Each row of a before or after table is a point. One or more steps were done to the points. Then noise was added and the rows were shuffled. The steps act on columns, c1 being the first. Name the steps. A step turns or swaps two columns, mirrors them in a line or flattens them onto one, adds a multiple of one to another, or multiplies or shifts one. Angles are multiples of 10 degrees, from the lower column toward the higher: turns from -170 to 170, lines from 10 to 170 but not 90. Use the fewest steps. Two steps may share a column if one is a turn and the other turns, adds or multiplies; they go together, in the order done. Otherwise the lowest column goes first.

Before (13 x 3):
[[-35   5  43]
 [-35  -8 -18]
 [-53  40 -12]
 [-37  31   0]
 [ 27 -24 -53]
 [ 10  -2 -27]
 [-42   2  23]
 [-43  14  24]
 [ 30  42 -20]
 [-72  -4  -7]
 [-63  38  24]
 [ 15  25  26]
 [ 22 -37  37]]
After, 13 rows:
[[-23 -27  44]
 [-60 -25 -11]
 [-23  46 -20]
 [-64 -35  24]
 [-11 -34 -18]
 [ 43   1  37]
 [-34 -31  24]
 [-31 -65  -8]
 [ 34  11 -53]
 [  6   7 -26]
 [-13  27  25]
 [-21 -36  24]
 [-45 -16   0]]
Steps: turn c1 and c2 by 60 degrees

Before (11 x 8):
[[ 14 -19 -51 -47  41  43   5  15]
 [-32  17   3  -4 -17 -11  57  12]
 [ 43  13  42 -43 -13 -15  45 -52]
 [ -5 -40  26  17 -33  55  29 -32]
 [ 43  24 -22 -23  50  22 -13  23]
 [-27 -41   2 -53  55  -5  -5  22]
 [-57  22 -37 -27  51  25 -26 -14]
 [-47 -39 -28  21  54  54  17  26]
 [-26 -14  34  55 -55  30  22  25]
 [ 47 -29 -30   5 -12  12 -19 -39]
 [ -4 -42   8  52  34  31  48  33]]
After, 11 rows:
[[ 44 -26 -33   6  -7   8 -47 -41]
 [-32  17   1  -2 -10 -14  75  11]
 [ -7 -42  27  17 -14  54  -9 -32]
 [-25 -16  30  57 -23  29   9  27]
 [ 15 -20 -55 -47  14  46 -12  16]
 [ -2 -43   8  51  10  32   4  32]
 [-30 -40   3 -53  25  -3 -45  24]
 [-45 -37 -26  22  22  53 -22  27]
 [ 43  12  42 -43  -6 -12  58 -53]
 [ 41  28 -20 -25  19  21  13  24]
 [-58  26 -36 -27  18  24   1 -16]]
Steps: add 1 times c2 to c7; multiply c5 by 0.4

Before, 14 rows:
[[ 30 -15  -2 -19   2  13  20  43  45 -31 -47]
 [  7  -2  -4  -6  19 -16  29 -39  38   2  28]
 [ 31  26  40  15   1   6 -58 -34  -1  26 -20]
 [-41  -1  -7 -19  -4 -42 -54   0  -3   9  25]
 [ 40 -13 -27  31  21  38 -31  13 -26  51 -10]
 [ -3  26  47  11  20 -28   0  37   0 -20  -4]
 [ 24  14   6 -31 -11  11 -36 -37 -21  44  18]
 [-22 -18   1  26  47 -24  28 -18  16 -22  11]
 [ -9  33  46  12  -5  34 -15   5  39  49   3]
 [ 17 -46 -33 -56  54   1  12  14  15  59 -41]
 [ 44 -30 -21 -11 -16  40  32 -38  -8 -21 -53]
 [ -2  15 -33  22 -26  26  -9   7 -27  58 -20]
 [  8  38  42 -23  22  36 -45 -18  11 -30 -10]
 [-24 -24  29  -3 -13  -6  -6  -1   2 -28  16]]
After, 14 rows:
[[-11  13   7 -32  23 -12 -36  38 -22  43 -37]
 [-14 -10  29  -3 -25  23  -6 -13   2 -28 -15]
 [ 47 -28   1  26 -22  14  28  17  17 -23 -19]
 [  1  11  41  16  31 -24 -56  64  -1  27   0]
 [ -3 -42  -8 -18 -41  -6 -55 -20  -4   9 -21]
 [ 19 -24  47  10  -4 -30   0 -48  -1 -20  22]
 [ 22  42  42 -23   7 -31 -45  33  12 -30   0]
 [ -4  41  47  11  -9 -25 -15  -9  39  49   1]
 [-16  35 -21 -10  43  37  31  95 -10 -21  27]
 [-27  29 -32  23  -3 -10  -9   5 -28  57  21]
 [ 21  36 -28  32  40  19 -32  -9 -26  52  15]
 [  3  10  -2 -20  30  17  19 -23  45 -31  63]
 [ 19 -16  -4  -6   6  -1  30  32  38   1 -44]
 [ 54  -6 -33 -57  18  46  12  13  14  59  42]]
Steps: swap c1 and c5; turn c2 and c6 by -80 degrees; turn c8 and c11 by 150 degrees; multiply c8 by 1.6

Before, 8 rows:
[[-46  26  -3 -30  16 -50   7 -64  44 -57  42  28 -44  34]
 [ 18  54  53   5 -56  -9  30  27 -26 -38  13  30 -31  14]
 [  0  28  -6 -35   2   1 -28  -5  69 -48 -26   5 -31 -33]
 [-57 -41   5 -51 -77 -59  22   7 -12  30  20 -42  58 -40]
 [  5  16  61 -43   8 -21 -50  13  22  12 -25 -16  13  -2]
 [ 11  34  38  14 -43 -51  -2  25  -6  17 -16 -49  45  26]
 [ 10 -31 -15 -47  12 -36  11 -38   8 -18  25 -55  21 -24]
 [-20  22  12  19   7  -8 -34  18  44  -5   2  14  20 -17]]
After, 8 rows:
[[ -6  46 -13 -78  12  -8  13 -37  10 -17  25 -55  23  24]
 [ 63  70   6 -81 -78 -18  22   9 -11  29  20 -44  58  29]
 [ 24 -11  12 -11   5 -20 -33  18  44  -5   3  15  19  13]
 [ -4   2  63 -74   8 -27 -49  12  23  12 -25 -16  13   2]
 [-17   6  39 -17 -43 -61  -2  24  -7  15 -16 -49  46 -23]
 [  5 -22  -8 -65   2 -18 -30  -6  68 -48 -26   4 -31  34]
 [ 41  11  -2 -61  16 -53   7 -64  43 -58  43  27 -43 -41]
 [-19 -37  53 -25 -57 -43  30  27 -27 -38  12  30 -31  -9]]
Steps: turn c1 and c14 by 170 degrees; mirror c2 and c6 in the line at 110 degrees; shift c4 by -30

Before (14 x 20):
[[  2  28 -20  13 -13  -1   5  -5 -15  -1  27  -1  19  16  11 -14   4   2
    6   0]
 [ -6  24   5 -21 -15  24  -4  -1   3   9 -24  -5   2  11  -6  -8 -22  18
   -3  -6]
 [ 17  42  70 -17 -10  29  48  -8  -1   2 -26   1  45 -13  -2  -9  -3  13
    7 -17]
 [ -8   2 -12  -1 -19  35 -10   2   7  -9  -6  13  -2  13   8  23   0 -11
   -9 -10]
 [-11   5  -2  -7 -12  25  13 -11   2  -4 -16  32  -3   9   1 -11  -2  28
    8 -17]
 [-10  10 -22  -4  -9  12  12 -23 -33 -70  -2  -4  -5   3   1   5  -6 -14
    5 -26]
 [ -3   8  -9  30  26  25  -5 -23   3 -15 -21  -1  28  -2  -2 -14   0   5
  -16  -6]
 [ 33  10  22  23 -10 -53  -4 -16   8  11  -6   1  18  -6   3 -10 -13  24
   -2  -2]
 [ -8  -5  -9 -16  17  29   4 -10  11 -20  -5   7   3  20   3   2 -14 -13
    7 -18]
 [-11  11  -6  -1  15  27   7 -22  -2   4  12  16   0   3  24   5 -18 -13
  -24 -52]
 [-10   9 -15 -16  12  -1  -9 -15  -4 -24 -20  -5  -1 -20  10   9   1  -9
    7 -18]
 [ 23   1 -19 -14 -16  11  -7  -3 -31   7  -3   6   3  15  -2 -13  -9 -13
   11 -15]
 [ -4  -1 -18 -23 -15 -43   1   3 -35  -5  -4  -4  11   9  20   3   6  35
  -38 -12]
 [ -7   6  -7  -5  -5   7   6  -3   1  10 -16  -1   0   5  41 -17 -23  -9
  -11  -9]]
After, 14 rows:
[[-18  10 -22  -4  -9  12  12 -23 -33 -71  -2  -4   6   2   1   4  -6 -19
   -5 -25]
 [ -3  24   5 -21 -15  25  -4  -1   3   9 -25  -5   7  11  -6  -8 -21  24
  -12  -6]
 [ 46   9  -8  30  26  26  -5 -23   3 -15 -21   0  17  -2  -2 -14   0   7
  -27  -7]
 [-16   5  -2  -7 -13  24  12 -12   2  -5 -16  32   8  10   0 -11  -2  37
   -2 -17]
 [ -3  -4  -9 -17  17  29   3  -9  10 -20  -6   8   8  19   3   2 -14 -18
   -2 -19]
 [ -6   6  -7  -4  -5   8   5  -2   2  10 -17   0   5   5  40 -17 -23 -11
  -20  -9]
 [-12   8 -16 -17  11  -2 -10 -15  -5 -24 -19  -4   8 -21  11   8   1 -13
   -4 -18]
 [-12   3 -12  -1 -19  35 -10   2   8  -9  -6  14   6  12   8  23   0 -14
  -20 -10]
 [ 28   0 -20 -14 -17  11  -7  -4 -31   7  -3   6 -18  15  -2 -12  -8 -16
    0 -15]
 [ 64  10  22  24 -10 -53  -4 -16   8  11  -6   1 -19  -6   4 -10 -14  31
  -11  -2]
 [ 14   0 -18 -24 -15 -42   1   3 -36  -5  -4  -4   9   9  21   2   7  46
  -48 -12]
 [-12  11  -6  -1  15  27   6 -22  -1   4  12  16   9   2  24   5 -19 -17
  -34 -52]
 [ 96  42  69 -17 -11  28  48  -9  -1   2 -27   2   8 -14  -2  -9  -3  16
   -2 -17]
 [ 35  28 -20  13 -13  -1   5  -5 -16  -1  27   0   8  16  11 -14   3   3
   -3   0]]
Steps: turn c1 and c13 by -60 degrees; multiply c1 by 2; multiply c18 by 1.3; shift c19 by -10

Before (11 x 48):
[[ 19 -12  22 -16 -49 -15 -36   0   7 -27 -20 -35  31 -42  37  -9 -32  -2
   31 -62 -24  -3   8 -27  23 -12  -7  34  17  -1  30 -22  17 -30  41  -2
   -8   7  11  59 -46 -29  30 -38 -13 -34 -40 -28]
 [-10 -46  51 -64 -16  12 -31  44  31 -15 -36  -9 -38 -60 -12  12 -65  -7
  -46  23 -68 -24  13 -39 -14  -9  -1   6 -26  -6 -12 -16 -45 -40   2  51
  -21  18  -1  55 -19 -56  41   6  36  -8 -15 -31]
 [ 33 -11   2  36 -37 -15 -48 -12  13 -24 -16 -32  30  -7  60  -4 -15  13
  -54 -19  10  31 -17   6 -17 -28 -14  26   8  19  20  -9  15 -37  34 -22
   -5   8  -3  36 -42 -40  61   0 -12   8 -30 -10]
 [ 55  27  12   1 -21  42  49 -45  16  22  28  32  28  38  12 -13 -10  -6
   31  31  29  12 -39  43  23 -36  37 -56  36 -47  44  16  59 -11 -17  45
   59  29 -46 -27  43  60 -61  29   1 -42  19   0]
 [-11 -32  64 -31  59  44  38  -5 -80  29  29  35 -15 -54  -4  -3  11  21
  -15   8 -18 -36 -50  27 -24  16  80 -58 -42 -25 -22  -7 -11 -33  -4 -13
   34  -9  -5  -4  18   5 -21  57 -47 -46  27 -15]
 [ -1  -8   0  -3 -15 -22 -34  31  13 -26  -4 -27  -1 -21   7  17 -58  -4
  -15  -9 -48 -17  41 -25 -19   3  14  20   9  45  19 -18 -22 -30  59   5
  -36 -13  38  38   4 -25  16  -6  45  -5 -38  -2]
 [-16 -14  57 -23 -40  26   5  70  -6  30 -53  19  -6 -56 -12  34 -80   2
  -47  11 -45 -28  21 -32  -1  -4 -21   5 -12 -17 -46 -11 -26 -65  30  17
  -38 -56  22  18 -18 -50   9  21  35 -30   0 -38]
 [ 54   0  -6  27 -21  -7  12 -24  33  -6  13  30   1  19  35 -58   3  25
   29  -1  12  16 -38   6  30 -21 -24   2 -17  -8  41 -21  27  -2   4   1
  -10  -9  -6  -5  -4  55  -2 -15 -32  15   3 -14]
 [ 44  34 -10  35 -53   5  32 -28  35  -1  -2  38  30  26   3 -54  14  28
    9 -34  23  68 -28  -3  50 -34  23 -16  35  -1  42  37  23  39 -25 -25
   28  40  -9 -10  17  13 -25 -16 -25   0   0   9]
 [ 41 -12 -22  40 -16  -9  27 -31  30  27  21  23  13  -9 -10 -11  31  41
   55  35  13  36 -43  26  19 -28  45 -23  54 -66  25   5  95  32   1  10
   42  16 -33 -18  29  30 -33  -6 -21  -3  16   8]
 [  6 -24   4 -12 -45 -11 -21   3  15  -3  -3 -17   4 -44  -9  -7 -34 -40
  -46 -17 -62 -22  20  -7  -4 -45 -37  13   5  46  10  -6   1 -40  48 -28
   12 -19  -4  50 -37 -27  33 -44 -19   8 -18 -13]]
After, 11 rows:
[[ 34 -10   0  37 -37 -13 -46 -16  22 -22  -5 -32  28  -7  60  -3 -23  12
   17 -19   0  28 -18   5   1 -27 -16  25   7  19  23  -7  15  61  41 -20
   -5  10  -1  38 -39 -39  59   8 -16   8 -30   6]
 [ 41  37   7  34 -55   6  33 -29 -26   0 -11  37  30  29   3 -55   4  30
   19 -35  14  68 -27  -2  53 -35  23 -17  31   1  41  35  22 -35 -27 -23
   30  37  -8  -9  19  16 -25  22 -28   0   2 -11]
 [ 56  27 -12   0 -22  45  48 -46  -9  23  22  35  26  38  11 -14 -22  -3
  -29  26 -27  15 -39  42  25 -33  36 -58  37 -42  46  14  58 -11 -16  47
   56  31 -45 -26  44  62 -60  29  -5 -43  22  -1]
 [  6 -24  -6 -10 -48 -12 -24  -1  14  -3   9 -17   5 -45 -10  -9 -44 -41
   10 -16  43 -19  21  -9  15 -46 -37  13   4  48  12  -6  -3  61  46 -27
   14 -19   0  45 -38 -28  34 -64 -22   6 -19  13]
 [-13 -33 -57 -32  58  44  34  -5 -18  27  27  34 -17 -56 -10   0   0  20
   -8   6 -57 -36 -50  24 -80  17  79 -59 -47 -23 -18  -7  -9  39  -4 -12
   38  -9  -4  -4  18   3 -18 -22 -44 -44  25  30]
 [-13 -44 -46 -66 -16  12 -32  43  25 -12 -37 -10 -36 -57 -11   8 -77 -10
   11  25  -5 -25  14 -40  20  -8  -2   5 -25  -4 -10 -16 -44  58   0  53
  -19  19  -3  54 -19 -57  41 -69  40  -9 -13  41]
 [ 54   1   6  27 -18  -9  16 -22 -11  -5  13  29   1  18  35 -57  -2  25
  -19  -1  16  18 -38   5  43 -24 -21   5 -16  -8  39 -19  25 -17   7   2
  -12 -10  -6  -8   0  54  -2  10 -32  15   3  11]
 [-14 -12 -53 -23 -36  23   3  68   0  30 -47  19  -5 -56 -13  35 -89   4
   -5  13 -20 -29  23 -29  -7  -4 -19   4 -13 -18 -46 -12 -26  81  33  15
  -38 -59  25  17 -19 -52  10 -45  38 -28  -3  46]
 [ -4 -10  -1  -3 -15 -22 -32  31  22 -28  13 -29  -2 -20   6  16 -64  -4
  -12  -8   5 -16  46 -25   4   2  12  19   6  44  18 -16 -22  35  57   2
  -33 -12  40  39   5 -27  16 -47  49 -10 -34   6]
 [ 40 -11  24  41 -17 -11  26 -33  -4  26  19  21  12  -7 -10 -13  20  43
  -22  29   7  37 -43  25  35 -29  45 -22  54 -71  23   4  95 -61   1  11
   41  15 -33 -19  28  26 -32  11 -23  -4  14  -9]
 [ 19 -13 -16 -15 -46 -14 -40   1 -16 -27  -6 -32  35 -45  34  -6 -39   0
  -44 -62  36  -2   7 -24  18 -13  -8  35  18  -4  28 -22  16   5  40   0
   -8   3  15  59 -45 -32  31 -24 -12 -30 -41  35]]
Steps: turn c3 and c48 by 170 degrees; turn c9 and c25 by 60 degrees; add 0.3 times c35 to c11; shift c17 by -10; turn c19 and c34 by -140 degrees; turn c21 and c44 by 90 degrees

Before, 13 rows:
[[  4 -41  44  -4  17  10 -18  21 -43  13 -16 -25  -4 -10   6  15  35 -18
   52 -19  28  24 -18   4 -26  53 -19  29  17 -13  25  27 -15  29   6 -41
  -54 -13  18  -2  22 -54 -29  19 -17 -92   6 -29 -22  -4 -37  -4 -13 -14
  -19 -36  18  -6 -10  16  -1   2  -8  14]
 [ 24 -10  25   0  -9  -8 -18 -26   9 -16 -12 -33 -36  -3   8  -1  60 -23
   -4  27  30 -19 -34  27 -57  26  19  36 -15  15   5   3  20  18  31  13
   -9 -34  20  23  -2  21 -14  25  28 -78  46  26   5 -27  -2 -17  12  19
    4 -19 -47 -15  12  -5  20 -25 -12  35]
 [  0 -27  34  -2  -8  -7   1  17  -7  10  41  23 -15   5 -14 -14   5  19
   19 -26  10   1  10 -18 -43 -26 -15  40 -30  -5 -19  11   1 -17 -26 -45
    3 -38  10   8   6 -12 -29   6 -31 -40  24 -21   3 -28  28  -2  31  11
   28 -15 -23   8   5 -30  21  42 -10  43]
 [ 27  -6 -14   9 -49   6 -10  30  -3  37 -45   2  26  -1 -68 -13 -31  11
   36 -37  22 -21  37  35   5 -11  30  20 -12 -36 -21  18  -8  11 -33 -28
   -2 -30  18  -4 -28 -28  11  22 -41   2 -40  53  20  37  -2  14  10  41
   32 -27  38  56  17 -36   0 -14  10 -26]
 [-14 -26 -15  -5  -7  37   1  22 -95 -46   3   4 -11  11   1  31 -26  24
  -29  71  49  -5  24  24   4   3  28 -11 -10  13  -1 -25 -19 -15   7 -15
  -76   4  29  -5 -13 -41  -2 -57 -12  11 -31  -2  38  22 -37  22   8 -21
    8  32  26 -19  11  40   2  14  50   3]
 [ -9 -17 -21  -9  14  -8 -47  42 -32 -62 -12  71  25 -28 -28 -23  32  50
  -16  22   9  28 -22  36 -11  15  21  -1  27   1 -11 -21   3   6  -1 -34
  -47 -19 -25   4   9 -60   1 -15  24 -40  19  -8   4   5 -27 -23 -36  62
  -36  17   8  -9  16 -25   1  28  37  33]
 [ -1  18   7   5 -13 -41  13  18 -29  14 -10  27  18 -42  11 -24 -30  21
    6  30  41  36 -36  -8  16 -45 -47 -16  25   5 -66  -1  -5   7  39   4
  -10 -39  -2 -17 -58 -21  11 -17 -24  -2  22 -13  -5 -26  34 -40  13  18
  -28 -44  23   5  18 -15 -19   1  48  17]
 [ 56  16  18  11  -9 -22  24   7 -31  43  14   9  -9  17  -9 -33   7   2
  -21  48   4   4 -10 -85 -22 -21   7  -2  -1 -50 -34 -14  -5   9 -55 -20
  -67  20 -12   7  -8 -28 -26  12   9  -6 -57 -36 -34   8 -58   5  38  51
   -3   6  -8   4   4 -14  -9   2 -42  -8]
 [-40 -26  33  21 -82  20 -59   9   3  25  18  -2 -22  -6   1 -45  -1  34
   -6  -5   3  31   8 -17 -26 -15  46 -13  50  -7 -14 -36  41   6  -1  -1
  -65 -15  16   4  18  -5 -25  26  45  25 -21 -10   3 -30 -34 -12  22  20
   32 -36  30  10  10  12  12 -10 -31  -8]
 [ -6 -39  48 -13 -35  33  -8  24 -10 -25   4  40   2 -23 -22 -29  -9  15
   23 -33  44 -46  59  -5  36  11  26 -59  39 -18 -11   0  25  12 -11  13
  -18   5  35 -16   6  -6 -11  -5   2  14  -4  -5   5  -1 -35  37   2 -54
    8 -69  19  -3  -1 -22 -29  16 -18   0]
 [ 50   7  32 -16 -18  -3 -23  38 -45   0 -18  -9   7  16   3 -21   3  21
  -56 -26  10   4   7  23   9   0 -14   1 -40 -13 -30  28   5  18 -18  -7
  -41  -6 -27  -3  -6  42  11   7   0  -2  -6 -17 -35   5   9 -38  22 -23
    6 -11 -32  19  -1  10  24 -12  34  -4]
 [ 40  -1   0  45  62  36  10  49 -24 -14  -5   4  12  -7 -13 -21  -9  18
    8  -6  39 -22  14 -26 -29  42  -5  22  12  12  37 -31 -25  46  21  -4
  -21 -36  24   3 -51  -2   0  24 -23  11 -17 -15  15 -16  33 -35 -12  -8
   66 -47  19  27   5 -11 -14  40 -23  40]
 [-51 -16  38  -8 -13   2 -12  26 -31  12  31  20  17  48 -16  18 -17  37
  -30 -41  41  18 -37   9 -71 -17   1 -25  30  33  38  -6 -54   0   9   8
   14 -17 -41   0 -14   3 -12  21  -8 -27 -25   1   9 -54  15 -33 -18  -2
   16  -2  23 -19  16 -43  -9 -11  39  59]]
After, 13 rows:
[[  0  17   7   4 -13 -41  13  18 -29  18 -10  27  17 -41  10 -23 -31  20
    6  31  41  36 -36  -9  16 -45 -46 -16  26   5 -66  -1  -5   7  29   4
  -10 -39  -2 -17 -58 -22  11 -17 -23  -3  22 -13  -5 -25  33 -41   3  18
  -28 -43  23   3  18 -15 -19   2  48  18]
 [-13 -26 -15  -5  -7  37   0  23 -94 -42   2   3 -11  10   2  31 -26  26
  -30  70  50  -5  25  25   3   2  28 -10  -9  14  -1 -25 -20 -15 -11 -14
  -76   3  29  -6 -12 -42  -2 -58 -11  10 -30  -2  38  22 -37  22  -8 -21
    8  32  26  54  11  39   4  14  50   3]
 [  4 -41  44  -4  17  10 -18  21 -42  10 -16 -25  -5  -9   6  15  36 -18
   52 -19  28  25 -18   4 -25  52 -20  30  17 -13  24  27 -15  27   0 -41
  -54 -13  18  -2  22 -55 -28  19 -18 -93   6 -29 -23  -4 -37  -4   2 -15
  -18 -35  18 -27 -10  15  -1   3  -8  15]
 [ 28  -7 -14  10 -49   5 -10  31  -3  37 -45   2  27  -1 -67 -12 -31  11
   35 -37  22 -21  37  36   6 -11  30  20 -12 -36 -21  18  -7  10  21 -28
   -2 -31  17  -4 -28 -28  11  21 -40   2 -40  53  19  37  -2  15   8  41
   33 -28  37  24  19 -37   2 -14  10 -26]
 [ 23 -10  25   0  -9  -8 -17 -27   9 -13 -12 -35 -36  -3   8  -1  61 -23
   -5  27  29 -19 -34  27 -57  26  19  36 -15  15   6   3  20  18   9  12
   -8 -33  21  24  -2  21 -14  26  29 -78  46  25   4 -27  -3 -17  -1  20
    4 -17 -47  -7  11  -5  20 -26 -13  35]
 [ -1 -26  34  -2  -8  -7   0  16  -8  15  42  23 -16   4 -14 -14   5  18
   19 -25  10   2  10 -19 -43 -26 -16  40 -31  -5 -20  10   1 -18 -12 -46
    3 -38  10   8   6 -13 -29   6 -30 -40  24 -20   4 -27  27  -1   2  12
   30 -15 -22   0   6 -30  22  42  -9  44]
 [ 41   1   0  45  62  35   9  50 -23 -16  -6   5  13  -7 -13 -21 -10  17
    8  -5  39 -21  15 -27 -30  42  -5  22  12  12  37 -30 -24  45  34  -3
  -20 -37  23   3 -51  -2   0  24 -23  11 -17 -15  15 -15  32 -36  -2  -8
   66 -47  18  -4   5 -11 -13  41 -24  41]
 [ -6 -39  47 -13 -35  34  -9  23 -10 -23   4  40   1 -24 -23 -29  -9  16
   23 -33  45 -46  58  -4  35  12  26 -59  38 -18 -11   0  25  12 -10  13
  -18   6  35 -16   6  -6 -10  -5   3  14  -4  -5   5  -2 -36  36  -7 -53
    8 -69  19 -26  -1 -22 -29  17 -18   1]
 [-51 -16  39  -8 -13   2 -11  26 -30   8  31  19  18  48 -17  18 -18  38
  -29 -40  42  18 -38   9 -71 -18   1 -26  30  34  39  -6 -54   0  -8   7
   14 -18 -40   0 -14   3 -13  21  -7 -27 -25   0   9 -54  15 -34   1  -1
   16  -2  24 -60  16 -43  -9 -11  40  58]
 [ -9 -18 -21 -10  15  -8 -47  42 -32 -67 -11  70  26 -28 -28 -23  33  50
  -15  22   8  26 -22  36 -11  16  21  -1  26   2 -11 -21   2   6  -7 -33
  -47 -19 -25   5   9 -61   1 -14  25 -40  19  -8   4   5 -28 -23 -12  62
  -35  16   6  18  16 -25   1  28  37  33]
 [-40 -26  33  21 -82  20 -59   9   2  28  18  -2 -23  -6   2 -45  -1  34
   -5  -6   3  31   7 -16 -25 -15  45 -13  49  -8 -16 -35  41   6   6  -3
  -65 -14  17   4  19  -4 -24  25  45  25 -20 -10   3 -29 -33 -13   5  21
   32 -36  30   3  10  11  14  -8 -33  -8]
 [ 50   6  32 -16 -18  -3 -22  38 -46   5 -19  -8   6  16   3 -21   3  20
  -55 -26  11   5   8  23   9   1 -14   1 -41 -14 -30  28   5  18   2  -8
  -41  -5 -27  -2  -6  42  11   7   0  -3  -6 -17 -35   5   9 -38   1 -24
    6 -10 -32   1  -1   9  24 -12  34  -4]
 [ 55  16  16  11  -8 -22  25   6 -31  48  14   8  -9  17 -10 -34   8   2
  -22  48   4   4 -11 -86 -22 -21   7  -3  -1 -49 -34 -15  -6   9 -32 -22
  -68  20 -12   7  -8 -29 -25  12   9  -4 -57 -35 -35   8 -58   5   8  52
   -3   5  -8  93   3 -15  -8   2 -43  -7]]
Steps: flatten c10 and c53 onto the line at 10 degrees; turn c35 and c58 by -50 degrees; add 1 times c20 to c58
